Each row is a point. A path goes straight from each point to the next, and from the last back to the first. The post is the endless flat space through its rows: a point in 2 columns, a line in 3, a plane in 4, and so on, so that a path can go around it. How many times does the path go around the post? Going back the other way cancels.

Post (2 x 3)
[[ -4  50 -14]
 [  9 -13   7]]
Path (29 x 3)
[[ -9  17  38]
 [ -2  82  -8]
 [ 32  22   0]
 [ -3  56 -38]
 [  8  -1 -41]
 [ 37  95 -36]
 [ 19  55   5]
 [ 16 -23  31]
 [ 25  33  10]
 [ 32  44 -40]
 [-23  63 -41]
 [-35 -25   8]
 [ -6  24  21]
 [  4  89  26]
 [-26  26  12]
 [-36  -4 -33]
 [ -6  56 -34]
 [ 43  32 -31]
 [ 30  42  33]
 [ 22  82  23]
 [ 34  11   5]
 [  5  72 -39]
 [-44  48 -57]
 [-18  14   2]
 [-10  62  14]
 [ 19  44   1]
 [ 26  69 -39]
 [ 30  43 -14]
 [ 17  37  14]]
Times around: 1

Post (5 x 6)
[[-27  30  46  46  -9   9]
 [-43   2  42  46 -27  -6]
 [ 12  33  42   7  -9 -87]
 [ 41 -21  -4  -1  -1  33]
 [ 12 -13 -25  -6  25   1]]
Path (26 x 6)
[[ 11  -5 -30  33   7  23]
 [ -5  -5  51  21  -8 -62]
 [ 22 -41   4 -34  41  32]
 [ 42 -13 -50 -43  27  20]
 [-54  23 -31  31 -14 -18]
 [-22  46  26  53   7  13]
 [-15 -40 -54  -1 -51  31]
 [-17  15  -3  -5  29   5]
 [ 24  34  27   7  41   0]
 [-26   9  39  68  22  -8]
 [-24  32 -27  35  14 -11]
 [ 17  59  27   5   5  -9]
 [-51 -49   4  18 -24  57]
 [ 11  15  95  19   5 -45]
 [ 30 -14 -23  10  31  26]
 [ 49  24 -24 -13  26 -35]
 [-10 -30 -43 -14 -51  17]
 [-67 -35  58   0 -21 -36]
 [  5 -49  13  17  48  43]
 [-18 -34 -35  49  11  38]
 [-13  35 -39  26 -13  -1]
 [ 16 -23 -17  21   2  15]
 [-32 -25  15  50  53   8]
 [-13 -14  54  20  -2  11]
 [-75 -10  45  32 -60 -18]
 [-54  22   3  57 -49 -22]]
Times around: 1

Post (8 x 9)
[[-44  -1 -14  30 -18 -23  41  -9  -2]
 [ 17   4   9  23   7 -42  10  11 -23]
 [ 10 -47  -8 -23  14  40 -40   2   6]
 [  0  16 -20  39 -35 -16  32 -12   4]
 [-20  22  30 -18 -34 -15  20  -1 -18]
 [ 18 -10  39 -42  26 -26 -47 -21  -7]
 [ 12 -48 -20   3   2  -4  19  -5   3]
 [-26   4 -26  46  -3  15  61 -37   7]]
Path (32 x 9)
[[  7 -20 -24   9 -10 -79  53 -18 -15]
 [ 17  42   7  25  68 -21  24  -1 -34]
 [-55   7  38 -12  35 -16   4   4 -17]
 [ 11 -15  27  42  36 -39  21 -32   0]
 [-30   9  25   2 -47 -32 -22 -21  -3]
 [-10  31 -14  28 -28  43  39 -53 -10]
 [-30  50 -21  21  -4 -11  18 -35 -18]
 [-39 -72 -58   8 -23  26  75  18  15]
 [-21  -6  14 -19 -40 -19  13  -5  22]
 [-37  29  28  33 -28 -12  19  27 -16]
 [-20  53  10  38  18 -25 -39 -20   9]
 [-70  27  -2 -22 -13  95  -4   2  -8]
 [-70  47 -23  22 -41   0  63 -68  -6]
 [-34 -55   3 -25   7 -58   9 -33  -8]
 [ 50 -29  13 -52  12 -30 -42  -6 -16]
 [  2 -19 -58  30 -17   1  23  10  18]
 [ 30  13 -10  55  29 -42 -20   1  15]
 [  0 -35  43 -40 -31  15  13 -14   1]
 [ 14  -9 -12  68  22 -33 -14   7 -22]
 [ 16  55   3  17 -14 -24  21 -70 -11]
 [-59   2  -9  -2 -43 -16  27  26 -15]
 [-20  19  25 -22  13   6 -38   8  10]
 [  3 -21   5 -20 -21  31  -4  11  12]
 [-13 -16   3  -9  37   0  55 -66   6]
 [-42 -24  -4 -21  21 -75   6 -31 -25]
 [ 20 -58   4 -47   1  -3   4   1 -13]
 [ 16 -40 -58  10 -13  35  31  27  14]
 [-24 -32   5 -25   7  26 -11   9  31]
 [-44   8  29  34 -34 -36  71  -1   3]
 [ -9 -58  47  -8   9 -86  24  32 -55]
 [-39  33  43  -3 -30  -2  45  -7 -26]
 [  2 -30  41 -37   6   2  -4 -31 -32]]
Times around: 3

Post (11 x 12)
[[ 17   8 -26  16 -12   6 -11  19   2 -21 -17  13]
 [ 28  14 -17  37   8 -23   5  19   3  -3   8  35]
 [ 12 -20 -21  -3  -1  13 -10 -14   1 -19   1  24]
 [-29   2 -42  -4   0   2  -8   3 -29  23 -11  -1]
 [-30  -9  17 -24 -26 -11  -2  -1 -10   4  53  -8]
 [  2   6   5   0 -18   7  17  14 -19  -6 -22  32]
 [-36  -1  13 -21   9  28  -9  10  -4  28  52 -31]
 [ 20 -16  -6  17  -5 -17  -5   6 -10 -18 -18  -1]
 [-25 -11  16  11  14   2   7   4  -5 -38 -10  50]
 [-32   2   2 -14 -21  34  21  -4 -17   3  45 -42]
 [ 14  -2 -14  25  -3 -12  -2   2  29  -3 -12  11]]
Path (31 x 12)
[[-10 -24 -37  37  -5  18 -18  10  17 -19 -10 -29]
 [ 20  31 -29  36   3  48   9  23  -2 -11  -5   2]
 [-17  18   4   2  -2   2   4   4 -20  10  14  10]
 [  4  -6  -5 -14 -10 -27 -20   5   1 -14  11  47]
 [-31 -12  24 -22 -15  25  17   9  -2 -35 -12  24]
 [-38  -6  -2 -10   9 -22 -10  31 -19  56  -8  36]
 [-18 -36  25 -19 -51  13   2  -9 -12 -28   9 -12]
 [ 37  14 -57  14 -23  15 -17 -12  13   8   6  16]
 [ 23  -2 -26   1   8 -25 -11 -34  21 -15  18  53]
 [ 25 -19 -47 -16   2  11   1 -40  -1  10  32 -27]
 [ -4  13   8   6  -1 -28   2  -7 -51  17  44   2]
 [-10 -37  33  51  30  22  -4 -23  20 -17  -2 -40]
 [-23 -71  33 -33 -35  38 -13 -27   3 -48 -17 -26]
 [ 46  26   8   4 -34 -22  34  46 -46  16  31  12]
 [ 26 -52 -32  -7  22 -55 -25 -29   9  -8  26 -15]
 [ -9  17 -15 -16 -37  -2  -4 -20 -13   3  31 -18]
 [-13   8 -21  13 -35 -22  -2 -12  -3   6  21 -17]
 [ 16 -13  25  16  23 -10 -19  32 -24   4  46  -8]
 [-29 -31 -20  21   4  -7  -8   7   3 -43  -8  30]
 [ 46  -4 -45   3  -1  -4 -19  24   3 -12 -31  36]
 [ -4  13   3  -9  13  39  -5  16   0 -17  -8  30]
 [ 29   0 -16  12 -45  14   0 -25   0 -62  52 -21]
 [ 15 -29  -6  -9 -36  27 -13 -13  -7 -33 -11  -2]
 [  7   9 -31  16  -6 -15 -23  39 -27   3   5  25]
 [  3 -22  -6 -12   9  -9  -3  12  43  72  17 -34]
 [ 67  26 -95  39  -4  17 -17  18  30   1 -41 -10]
 [  1  12 -17 -12  19   6 -29 -15  -3  50  20 -21]
 [ -8  34  34  16 -17 -27  33  16 -13  44  31  27]
 [-51  21 -12  -8   8  20   2  -8 -37  17  39 -51]
 [  8  29  -7  23  70   8  -1  45   5  41  -1  24]
 [-22 -55  28 -43 -19 -11  -3   0  10  10   4 -20]]
Times around: 1
